Every row gives one point. To make a cloud, some directions were put in groups of two or more. Within a group, all points are equally far from the middle, so they leave a hole (a ring in 2 directions, a hollow ball in 3). The other directions are filled evenly. Then the cloud was stretched, turned, moved and blurred a little. Count the holes, and give their numbers of directions, smallest first.

Cloud (14 x 2):
[[ -9  21]
 [ 45 -29]
 [ 54 -14]
 [  8  32]
 [ 50 -22]
 [-16 -13]
 [ -7  24]
 [ 10  32]
 [ 51 -20]
 [-14  13]
 [-17   5]
 [ 56  -1]
 [ -9 -24]
 [-17   1]]
Holes: 1 (2)

Cloud:
[[-24  -2 -51]
 [ 20 -42  -1]
 [-26   3 -38]
 [-34 -10  -5]
 [ 28  26 -19]
 [ 30 -39  -9]
 [-31  21   9]
 [ 39  -1 -35]
 [-28 -35 -13]
 [  7  13 -52]
 [ 42 -16 -17]
 [-30  -9  18]
 [ 40   9 -12]
 [-11 -46  -4]
 [-25 -50 -27]
 [ 13 -12  49]
 [-27   7 -28]
 [ 40   4 -22]
 [ 37 -23  -3]]
Holes: 1 (2)

Cloud (29 x 4):
[[-36 -22 -10 -23]
 [ 10 -30   7 -33]
 [  8  38 -24  30]
 [-15  46   0  36]
 [ 17  39  29 -23]
 [ 17  26 -37   8]
 [-39  15  24  36]
 [ 32 -15 -10  26]
 [-12  54  24 -14]
 [-44  14  40   7]
 [-19  41   0 -37]
 [ -3 -18  32  37]
 [-35   0  41  25]
 [ -3 -17  47 -17]
 [-31  48  28   7]
 [ 27  26  40  -1]
 [-23  52  22  18]
 [  6 -16  35  35]
 [ 22 -23   2  34]
 [-13 -13  46  24]
 [  6 -12  49  20]
 [ 16 -11  37  32]
 [-35 -23  -7 -24]
 [-41   8 -20 -27]
 [ 15 -14  34 -32]
 [-29 -28 -22  -2]
 [ -7  31 -41  11]
 [-33 -11 -22  27]
 [-40   2  43  -1]]
Holes: 2 (2, 2)

Cloud:
[[-51 -10 -59  41   0  -3]
 [  7  17  45  20  27  46]
 [ 41  32  10  28  -8 -10]
 [  2 -31  12  47  28 -26]
 [-25  15  16   2 -16  30]
 [-14  -6 -47 -14 -32  59]
 [ -4  23 -46  32 -12 -20]
 [-28 -31 -28  27  20 -44]
 [ 32 -14  20  -4  45  -2]
 [  3  -2 -43  32  45   5]
 [-19 -26 -20  46  -9  42]
 [-15 -33 -38  45  13  27]
 [-25 -12   9  11 -10  12]
 [ -1  -6   9  16  26 -25]
 [ -6  21  12  51  41  61]
 [  7  18  37  50  53  48]
 [ 20  -1 -21 -22  -2  -9]
 [-17 -42   1   2 -23 -21]
 [ 14  -2 -29  45  19  -7]
 [ 38   0  14  31  40   6]
 [-51 -11   3  -8  -4  20]
 [ -2 -20 -39 -28   7 -35]
 [ 40  37 -36   7  30   9]
 [  3 -41 -14 -10 -20  26]
 [ -9 -42  -7  14 -17   0]
 [-51 -22   7  68 -22  19]
 [-28  27  47  21 -15  11]
 [-27 -17 -44  49  45  33]
 [-45  11 -37 -10  -2  -8]
 [-15 -19   1  19 -11  16]
 [-13  -4 -27  37  -1 -36]
 [ 13  25  13  19  40  24]
 [-24  31   9  20  28  12]
 [  9  25  13  24  21  37]
 [ 19  13 -30  11  23 -22]
 [ 15 -21 -48  13  15  11]
 [-22  31  38  26  39  14]
 [-28 -18  30 -12  45 -11]
 [-24  59 -30  28  -3 -13]
 [-47 -20 -23  41  27  17]
 [-41  17   6 -17  29  26]
 [ 32  16   0  -2 -22  -3]
 [-17 -23  22  10  -1 -12]
 [-40  30  18  16  48   0]
 [-60   1 -39  10  36  10]
 [ 51  27  -6  -5 -31   4]
 [-59  -5 -37  20   3  10]
 [-22  54  13  33  31   7]
 [-29 -12   7  56  45   7]
 [ -6  28 -11 -16 -14  15]
 [ -2  25 -30 -32  23  -4]
 [  0  17  10  74  10  43]
 [ 24  20 -22  37   7 -33]
 [ 17  33 -27  20   2 -23]
 [-18  28 -25 -28   2 -11]
 [ 16  14  15  58  49  17]]
Holes: 0
